Each row of a before or after table is a point. The points were changed in one or more steps. Then noise was added and the rows were shuffled. The steps act on how far a point lies along the listed directions, d1 being the first. Name the steps. A step turns or swaps two directions, mirrors them in a line or flattens them onto one, adds a multiple of one to another, or multiplies one. Angles are multiples of 10 degrees, from the lower direction toward the higher: turns from -170 to 170, lines from 10 to 170 but not 90. Use the fewest steps. Two steps may share a direction if one is a turn and the other turns, adds or multiplies; they go together, in the order done. Otherwise the lowest direction goes first.
(in the rows, 128 means zero)

Directions:
(1): 119  81
(2): 175 119
Before:
0: 192 149
1: 151 160
2:  94 181
3:  86 119
4: 138  77
5: 153  92
6: 127  84
7: 184 160
8: 106 100
9: 112 174
10: 105 118
11:  97 120
12: 171 131
After (13 x 2):
0: 152 126
1: 144  85
2: 168 132
3: 139 187
4:  93 122
5: 127 179
6:  63 137
7:  61 127
8: 158 128
9: 135  77
10: 154 108
11: 101 149
12: 119  82
Steps: mirror d1 and d2 in the line at 20 degrees

Directions:
(1): 114  85 165
(2):  95 103  86
(3):  82 159 146
Before (11 x 3):
0: 124  92 139
1:  96  99 114
2: 131 152 107
3: 232 128 148
4: 110 162  83
5: 158 139  83
6: 111  99 166
7: 144 125  64
8: 166 155 148
9: 109  78 168
10: 114  95 120
After (11 x 3):
0: 111 112 154
1: 113  77 170
2: 117 194 134
3: 109 115  82
4: 141 149 113
5: 168 172 115
6: 116 175 108
7:  43 121  71
8: 122 128 167
9: 124  87 153
10: 139 136 170
Steps: turn d2 and d3 by 160 degrees

Directions:
(1): 116 142 108 106 168 191
(2): 148 190 116 169 103 144
(3): 157  84 122 184 150 147
(4): 130 114 183 122  87 172
(5):  60 135 149 167 142 125
(6): 156 154 181 126 176 113
Before (10 x 6):
0: 163 105 128 121 184 145
1: 111 159 171 127 115  89
2: 113 130 166  87 140 121
3: 102 132 156 131 178 144
4: 101 146 145 161 105 135
5:  92 131 164 158 124 110
6: 139  78  74  65 116  85
7: 125 130 175 169  70 113
8: 158  94  98  96 155 188
9: 103 103 182 162  93 125
After (10 x 6):
0:  96  76 124 194  41 156
1: 178 149 170 140 152 160
2: 148 188  73 144 129  91
3: 202 150 144 138 152  96
4: 108 146 215 115 162 135
5:  70 105 143 128 132 193
6: 170 163 129  96 128 114
7: 144 199  86 123 115 127
8: 159 148 180  83 161 133
9: 141 145  81 104 126 118
Steps: turn d1 and d4 by -50 degrees; turn d2 and d4 by -120 degrees; turn d3 and d5 by 150 degrees; multiply d6 by 2

Directions:
(1):  90 129  80 107 167  81 134  94
(2): 140 138 101 146 169 198 122  93
(3): 161 138 111  91 170 132 160 187
(4): 110  95 130  92  99 158 193 105
(5):  63 181 125 145 120 148 146 160
Before (12 x 8):
0: 124 142 134 123 145 129 110 109
1: 109  97 126 121 113 125  98  59
2:  91 128 124 126 101 112 140  80
3: 173  87 208 166  48 145 106 120
4: 147 128  86 107 132 117 121 121
5: 127 116  93 108 157 119 139 119
6: 126 125 128 151  98 115 132 113
7: 168  48 131 134  97 134 118  54
8: 144 100 103 108 132  98 112  92
9:  92 124 132 142 130 110 117  68
10: 159 118 135  66 102  91 172 190
11: 176 103 167 154  96 170 145 127
After:
0: 148 100 128 127 103 115 103  88
1: 109 104 102 126 131 138 133  81
2: 131 148 142 136 143 146 107 103
3: 148 131 142 151  93 113 132 147
4: 192 121 128 128 157 158 160 160
5: 119 132 159 142  76 135 124 111
6: 130 131 170 167 107 149  95  99
7: 155 109 161 143 105 163  82 100
8: 105 100 125  35  75   8 191 159
9: 139 120  91 117 113 120 120  92
10: 211  63 142 139 111 164 111 106
11: 224 113 186 119 116 112 126 232
Steps: turn d1 and d3 by -70 degrees; add 0.5 times d1 to d4; multiply d2 by 2
